Each row is a point. Two turns around zero, p and q, are shown by what they do to some points. Where does a point land after both, in the order given? Backwards means that the second turn is done in reverse. Each puzzle has new turns, and all numbers are rounded.

Turn p:
2.9  0.9  2.1 => 3.5  -1.1  -0.5
1.5  -3.3  -6.2 => -3.5  1.9  -6.0
-2.4  5.8  3.4 => 2.9  1.9  6.2
3.7  -0.8  1.3 => 2.8  -1.8  -2.2
-5.7  -2.6  -0.6 => -5.7  -1.0  2.4
Turn q:
-5.8  4.8  -0.3 => -7.3  1.5  0.8
1.1  3.5  -2.4 => -0.5  4.1  1.3
3.9  -1.2  1.6 => 3.9  -0.9  1.7
-4.4  -3.9  -0.9 => -2.0  -2.6  -4.9
5.1  -3.2  2.0 => 5.9  -2.1  1.1
Where do these land?
q, then p: 2.0  -3.9  3.9 => 0.2  -4.0  -4.3
q, then p backwards: 4.2  -0.3  -0.5 => 1.9  3.5  1.5
q, then p: -5.3  -0.5  -0.6 => -5.1  1.5  1.0
q, then p: -5.3  5.7  -3.1 => -2.9  3.7  6.9
p, then q: 1.6  1.3  4.4 => 4.4  -1.8  1.1
p, then q: 2.7  -2.3  -4.2 => -1.3  4.4  -3.0

Turn p:
-1.3  -5.3  -2.8  -5.7 => -4.2  -0.5  -7.0  -1.9
0.0  -3.2  -2.8  -0.4 => 0.7  0.2  -3.9  -1.6
0.0  3.9  -1.4  6.8 => 6.7  1.3  3.1  2.7
-2.2  -3.1  4.7  4.6 => 2.9  -6.6  2.1  -1.5
-0.2  4.0  1.5  -4.0 => -4.5  1.7  2.2  2.6
3.7  3.7  0.7  -1.3 => -1.5  3.9  3.5  -0.3
Turn q:
-4.3  2.4  -1.2  4.6 => -3.8  5.5  0.1  -1.4
-2.4  3.9  0.0  -4.6 => 0.7  -1.1  -3.0  -5.6
4.6  -6.0  -4.2  -1.7 => 4.9  -1.5  -2.1  6.9
1.5  -4.4  4.1  -0.1 => -1.8  -4.5  1.9  3.3
0.5  4.1  1.3  1.8 => 0.0  1.7  3.0  -3.2
Where do these land?
q, then p backwards: 5.5  1.4  -6.7  2.0 => 1.8  4.2  -5.1  5.9
q, then p: 0.9  2.8  1.2  -1.5 => -3.1  0.3  -0.2  -1.7
p, then q backwards: 2.8  -0.4  0.3  2.2 => 1.6  3.2  -0.2  -0.1
q, then p backwards: -7.3  1.3  4.0  1.4 => 2.3  -2.3  2.5  -7.5
p, then q: -1.9  -5.1  1.2  -4.2 => -1.2  0.6  -6.5  2.1
